Each row is a point. Each copy is the shape, with its points in the same order, turned, moved and blurred by noise. Some copies are also mirrored. Which?

Shape, 8 rows:
0.23; 0.11
-0.17; 0.44
-0.22; 0.08
-0.60; -0.61
0.04; -0.61
0.07; 0.05
-0.02; -0.16
0.01; 0.09
Copy 1 (8 x 2):
0.13; 0.26
0.36; -0.22
-0.01; -0.21
-0.78; -0.38
-0.61; 0.22
0.07; 0.13
-0.16; 0.01
0.08; 0.02
Copy 1 is: mirrored
Copy 2 (8 x 2):
0.10; 0.13
-0.39; 0.39
-0.35; 0.01
-0.53; -0.76
0.09; -0.60
-0.09; 0.05
-0.11; -0.13
-0.13; 0.08
Copy 2 is: only turned

Shape (7 x 3):
-0.76; 0.32; -0.02
0.36; -0.14; -0.19
-0.27; 0.15; 0.03
0.52; -0.21; -0.20
0.36; 0.25; 0.02
-0.05; -0.12; -0.05
0.34; -0.14; 0.55
Copy 1:
-0.73; -0.11; -0.24
0.38; 0.11; -0.12
-0.24; -0.04; -0.04
0.63; 0.05; -0.19
0.21; 0.32; 0.10
0.11; -0.12; -0.15
0.33; -0.16; 0.56
Copy 1 is: only turned
Copy 2:
-0.40; 0.77; -0.54
0.00; -0.30; 0.11
-0.27; 0.28; -0.13
0.06; -0.45; 0.16
0.22; 0.01; 0.26
-0.30; -0.09; -0.03
-0.33; -0.03; 0.66
Copy 2 is: only turned
Copy 3:
-0.21; 0.26; -0.78
0.43; -0.29; 0.12
-0.02; 0.05; -0.31
0.52; -0.34; 0.26
0.32; 0.13; 0.23
0.11; -0.21; -0.17
-0.23; -0.22; 0.49
Copy 3 is: only turned

Shape (9 x 4):
0.16; 0.12; -0.29; -0.08
-0.15; -0.08; 0.13; 0.01
0.13; 0.09; 0.21; -0.03
0.29; 0.10; 0.11; 0.43
0.44; -0.92; -0.75; 0.12
-0.14; -0.05; -0.01; 0.03
0.21; -0.26; 0.11; 0.04
0.70; 0.12; 0.19; 0.21
-0.04; 0.04; -0.45; 0.74
Copy 1:
-0.02; 0.26; -0.40; 0.04
0.02; -0.21; -0.13; -0.02
0.05; 0.08; 0.01; -0.18
0.34; 0.23; 0.13; 0.16
0.87; 0.03; -1.13; 0.10
-0.01; -0.16; -0.23; 0.06
0.33; -0.02; -0.21; -0.16
0.44; 0.54; 0.09; -0.18
0.33; 0.10; -0.21; 0.79
Copy 1 is: only turned
Copy 2, 9 rows:
-0.08; -0.07; -0.05; -0.25
0.14; -0.07; 0.13; 0.22
0.09; 0.24; 0.10; 0.15
-0.15; 0.23; -0.37; 0.30
0.49; -0.66; -0.83; -0.47
0.05; -0.09; 0.10; 0.18
0.29; 0.07; -0.21; 0.09
0.03; 0.59; -0.46; 0.04
-0.43; -0.31; -0.49; 0.20
Copy 2 is: only turned
Copy 3:
-0.03; -0.17; -0.36; 0.19
-0.14; -0.12; 0.06; -0.17
-0.12; 0.17; -0.07; -0.02
0.27; 0.17; 0.11; 0.22
-0.28; -0.83; 0.20; 0.96
-0.05; -0.20; -0.03; -0.12
-0.22; -0.03; 0.14; 0.19
0.03; 0.45; -0.04; 0.49
0.68; -0.41; 0.08; 0.23
Copy 3 is: mirrored
Copy 4:
0.20; -0.03; 0.13; -0.15
-0.29; 0.07; 0.23; 0.05
-0.12; 0.32; 0.13; -0.05
0.08; 0.35; -0.10; 0.33
0.00; -0.69; -0.82; -0.08
-0.17; 0.01; 0.21; 0.04
-0.23; 0.16; -0.15; -0.01
0.21; 0.60; -0.30; -0.02
0.33; -0.22; 0.00; 0.68
Copy 4 is: mirrored

Shape:
-0.09; -0.27; 0.14; 0.53; 0.09; 0.00; 0.03; 0.20
0.47; 0.15; 0.29; 0.04; -0.19; 0.30; -0.48; -0.16
-0.13; -0.37; -0.42; 0.02; 0.52; -0.03; -0.18; 0.62
0.16; -0.39; -0.44; 0.09; 0.09; -0.43; -0.06; 0.53
-0.03; -0.28; 0.46; -0.12; -0.13; 0.20; 0.35; -0.26
0.49; -0.37; 0.41; -0.23; 0.02; 0.29; -0.30; -0.34
0.02; -0.43; -0.29; 0.25; 0.50; -0.11; -0.09; 0.51
-0.32; 0.00; 0.33; -0.11; 0.25; -0.21; 0.31; -0.30
0.63; -0.20; -0.29; -0.10; -0.17; 0.46; -0.37; -0.78
0.30; -0.13; -0.12; 0.15; 0.44; -0.05; 0.28; 0.34
-0.12; -0.04; 0.23; -0.10; -0.09; 0.30; 0.23; 0.08
Copy 1 (11 x 8):
-0.50; 0.05; 0.33; -0.29; -0.39; 0.18; 0.11; 0.06
0.02; 0.15; 0.35; 0.11; 0.12; 0.25; -0.33; -0.42
-0.89; -0.43; -0.47; -0.24; -0.15; -0.03; 0.25; -0.07
-0.47; -0.59; -0.17; -0.48; -0.13; -0.27; 0.00; 0.21
-0.06; 0.51; 0.30; -0.19; 0.14; 0.16; 0.47; 0.13
-0.32; 0.24; 0.43; -0.01; 0.65; 0.32; 0.06; -0.32
-0.89; -0.39; -0.13; -0.20; -0.22; 0.05; 0.12; 0.08
-0.32; 0.62; 0.09; -0.15; 0.01; -0.27; 0.39; 0.29
-0.01; -0.20; 0.76; 0.29; 0.49; -0.16; 0.18; -0.65
-0.58; -0.22; 0.01; 0.16; -0.11; 0.06; 0.25; 0.37
-0.08; 0.26; -0.02; -0.08; -0.17; 0.24; 0.44; 0.00
Copy 1 is: only turned
Copy 2:
0.08; 0.10; 0.16; 0.39; 0.28; -0.24; 0.11; 0.26
0.24; 0.35; 0.13; 0.15; -0.45; -0.12; -0.69; -0.16
-0.33; -0.27; -0.03; -0.11; 0.53; 0.07; -0.19; 0.77
0.08; -0.35; 0.20; -0.17; 0.16; -0.25; -0.10; 0.76
0.19; -0.08; 0.19; 0.08; 0.02; 0.13; 0.18; -0.52
0.25; -0.12; 0.33; 0.13; 0.00; 0.04; -0.63; -0.49
-0.05; -0.20; 0.08; 0.06; 0.62; -0.09; -0.16; 0.69
-0.02; 0.16; 0.20; -0.35; 0.35; -0.26; 0.22; -0.41
0.29; -0.38; -0.34; 0.11; -0.35; -0.32; -0.93; -0.56
0.41; 0.02; -0.02; -0.15; 0.45; 0.08; -0.05; 0.40
-0.02; 0.13; -0.05; 0.00; -0.01; 0.19; 0.19; -0.22
Copy 2 is: only turned
Copy 3:
-0.34; -0.17; 0.19; 0.35; -0.28; 0.15; 0.37; 0.05
-0.36; -0.44; 0.03; 0.21; -0.20; 0.03; -0.66; -0.29
0.31; -0.02; 0.07; -0.07; -0.32; 0.56; 0.25; 0.49
0.05; -0.14; -0.22; -0.27; -0.57; 0.17; 0.31; 0.44
-0.10; -0.25; 0.31; 0.05; -0.02; -0.19; 0.21; -0.70
-0.08; -0.81; 0.16; 0.01; -0.01; 0.06; -0.32; -0.47
0.18; -0.19; 0.01; 0.09; -0.33; 0.44; 0.35; 0.44
-0.11; 0.06; 0.18; -0.06; 0.45; -0.20; 0.31; -0.28
-0.22; -0.71; -0.60; 0.05; -0.04; 0.39; -0.48; -0.75
0.35; -0.17; -0.14; 0.29; -0.22; 0.00; 0.24; 0.19
-0.01; 0.08; 0.27; 0.12; -0.17; -0.01; 0.05; -0.45
Copy 3 is: only turned
Copy 4 (11 x 8):
0.10; -0.07; 0.52; 0.13; -0.21; -0.23; 0.07; 0.34
-0.36; 0.06; -0.24; -0.28; 0.07; -0.64; -0.01; 0.07
0.14; -0.26; 0.47; 0.34; 0.63; 0.09; 0.12; 0.66
0.39; -0.51; 0.39; 0.01; 0.45; 0.07; -0.07; 0.29
-0.33; 0.33; 0.43; 0.04; -0.06; -0.09; 0.14; -0.39
-0.42; 0.14; 0.13; -0.10; 0.33; -0.74; 0.16; -0.31
0.28; -0.25; 0.52; 0.29; 0.44; -0.14; 0.21; 0.53
0.01; 0.56; 0.38; 0.34; 0.04; 0.00; -0.23; -0.23
-0.43; -0.32; -0.48; 0.27; 0.26; -0.72; 0.18; -0.49
0.39; 0.06; 0.21; 0.11; 0.28; 0.02; 0.43; 0.27
-0.41; 0.24; 0.25; 0.00; 0.01; 0.11; 0.16; -0.01
Copy 4 is: mirrored

Shape, 14 rows:
0.21; 0.11; 0.12; 0.06; 0.00; -1.28; 0.24; 0.17; 0.22
0.02; 0.09; -0.04; 0.05; 0.31; 0.39; 0.16; -0.15; -0.36
0.22; 0.28; -0.02; 0.42; -0.16; 0.03; -0.89; -0.18; 0.21
0.18; -0.37; 0.01; 0.02; -0.04; -0.19; 0.00; 0.49; -0.06
0.01; -0.29; -0.14; 0.30; -0.13; 0.41; 0.34; 0.14; -0.02
-0.88; -0.01; 0.06; 0.35; -0.10; -0.02; 0.46; -0.08; 0.05
0.19; -0.04; -0.02; 0.49; -0.05; 0.41; 0.31; -0.18; -0.80
0.18; -0.37; -0.14; 0.05; -0.17; -0.17; 0.38; 0.17; 0.23
-0.08; 0.21; 0.18; 0.34; -0.09; 0.17; 0.31; 0.54; 0.07
0.05; 0.24; 0.12; 0.36; -0.10; -0.53; -0.40; 0.06; 0.20
-0.24; 0.06; 0.28; 0.20; -0.14; 0.26; 0.00; -0.16; -0.33
0.26; 0.00; -0.12; 0.51; 0.66; -0.27; -0.25; 0.21; -0.01
0.25; 0.06; 0.48; 0.26; 0.29; 0.26; 0.42; -0.10; 0.01
0.05; 0.31; -0.03; 0.03; 0.20; -0.32; 0.44; 0.18; 0.19
Copy 1, 14 rows:
-0.14; -0.81; -0.45; 0.82; 0.00; -0.66; -0.27; 0.26; 0.35
0.26; -0.08; 0.12; -0.09; 0.34; 0.21; 0.04; -0.25; -0.28
0.04; 0.53; -0.06; 0.44; -0.53; 0.11; -0.62; 0.17; -0.11
-0.08; -0.38; -0.05; 0.16; 0.10; 0.07; 0.07; 0.61; 0.15
0.14; -0.07; 0.06; 0.20; 0.14; 0.48; 0.47; 0.12; 0.11
-0.41; -0.11; -0.56; 0.41; 0.39; 0.43; 0.38; -0.44; 0.09
0.42; -0.01; 0.30; 0.40; 0.55; 0.36; 0.24; 0.00; -0.60
0.01; -0.47; -0.02; 0.34; -0.14; 0.06; 0.38; 0.27; 0.30
0.12; 0.16; -0.32; 0.23; 0.47; 0.04; 0.24; 0.24; 0.32
-0.12; 0.00; -0.35; 0.63; -0.17; -0.16; -0.48; 0.18; 0.11
-0.20; 0.19; 0.01; 0.25; 0.32; 0.18; 0.08; -0.13; -0.33
0.31; -0.33; -0.01; 0.29; 0.16; 0.24; -0.74; 0.21; 0.25
0.11; 0.03; 0.41; 0.25; 0.50; -0.08; 0.07; -0.23; 0.26
0.24; -0.40; -0.34; 0.28; 0.21; -0.29; 0.05; -0.07; 0.33
Copy 1 is: only turned
Copy 2:
-0.08; -0.52; -0.27; 0.40; 0.59; -0.65; -0.27; -0.34; -0.90
0.38; 0.22; 0.15; -0.16; 0.08; 0.05; 0.14; 0.00; 0.16
-0.78; -0.06; 0.20; 0.22; 0.29; 0.45; 0.27; -0.35; -0.02
0.08; -0.22; -0.08; 0.44; -0.21; -0.01; -0.17; 0.18; -0.41
0.24; -0.05; 0.08; 0.18; -0.45; -0.19; 0.38; 0.14; 0.05
0.02; 0.10; -0.27; 0.20; 0.23; -0.79; 0.42; 0.40; 0.35
0.40; 0.62; 0.10; 0.13; -0.32; -0.07; 0.13; -0.36; 0.21
0.12; -0.48; -0.01; 0.20; -0.32; -0.40; 0.09; 0.06; -0.34
0.11; 0.16; 0.23; 0.42; 0.07; -0.28; 0.45; 0.37; -0.36
-0.51; -0.19; -0.02; 0.42; 0.51; -0.08; 0.08; -0.21; -0.34
-0.04; 0.34; 0.21; 0.14; 0.09; -0.20; 0.05; 0.08; 0.31
0.27; -0.29; -0.14; 0.48; 0.44; 0.39; 0.25; -0.27; -0.29
0.50; -0.06; 0.58; 0.21; 0.21; -0.25; 0.18; -0.06; 0.05
0.25; -0.21; 0.05; -0.01; 0.39; -0.42; 0.27; 0.04; -0.55
Copy 2 is: mirrored
Copy 3:
0.18; -0.05; -0.16; -0.50; -0.62; -0.98; 0.47; 0.76; 0.11
0.18; 0.34; -0.04; 0.17; 0.22; 0.09; 0.23; -0.04; -0.40
0.24; 0.07; -0.11; 0.38; -0.10; -0.60; -0.31; -0.41; 0.47
0.46; -0.02; -0.22; 0.12; 0.13; -0.18; 0.21; 0.69; 0.17
0.20; -0.02; 0.00; 0.61; 0.07; 0.15; 0.13; 0.48; -0.29
-0.22; 0.40; 0.22; 0.15; -0.41; 0.02; -0.41; 0.67; -0.49
0.56; 0.27; -0.27; 0.56; 0.16; -0.03; 0.10; 0.02; -0.85
0.11; -0.35; -0.10; 0.22; -0.13; -0.11; 0.31; 0.70; -0.05
0.43; 0.40; 0.28; 0.45; -0.30; -0.04; 0.17; 0.54; 0.00
0.27; 0.14; -0.07; 0.05; -0.38; -0.77; -0.11; 0.17; 0.31
0.39; 0.23; 0.11; 0.12; -0.07; -0.01; -0.29; 0.08; -0.40
0.08; 0.45; -0.12; 0.21; 0.37; -0.74; 0.35; 0.30; 0.18
0.34; 0.14; 0.58; 0.21; 0.09; -0.20; 0.40; 0.15; -0.40
0.02; 0.26; 0.10; -0.02; -0.39; -0.26; 0.54; 0.47; -0.06
Copy 3 is: only turned
Copy 4 (14 x 9):
-0.36; 0.08; 0.01; 0.94; -0.29; 0.22; 0.59; 0.19; -0.40
0.06; 0.09; 0.12; -0.37; 0.09; -0.48; -0.26; -0.30; -0.17
-0.02; 0.64; -0.07; 0.24; 0.03; 0.37; -0.69; 0.06; 0.39
0.35; 0.01; -0.04; 0.21; -0.07; -0.28; 0.16; 0.45; -0.03
0.54; -0.09; 0.24; -0.20; -0.07; -0.26; 0.14; -0.13; 0.22
-0.19; 0.10; 0.31; 0.02; -0.23; -0.63; 0.49; -0.42; 0.60
0.57; 0.11; 0.07; -0.17; -0.33; -0.59; -0.34; -0.56; -0.26
0.30; -0.31; 0.12; 0.12; -0.12; 0.02; 0.39; 0.11; 0.05
0.34; 0.48; 0.43; -0.12; -0.14; -0.28; 0.38; 0.07; 0.07
-0.17; 0.51; 0.04; 0.57; -0.17; 0.16; -0.09; 0.13; 0.16
0.02; 0.25; 0.10; -0.20; -0.40; -0.42; -0.22; -0.22; 0.21
0.09; 0.25; 0.34; 0.59; 0.46; -0.25; -0.26; 0.12; -0.19
0.04; 0.01; 0.73; -0.22; -0.22; -0.22; -0.10; -0.11; -0.24
-0.15; 0.18; 0.26; 0.12; 0.07; -0.04; 0.48; -0.08; -0.25
Copy 4 is: mirrored
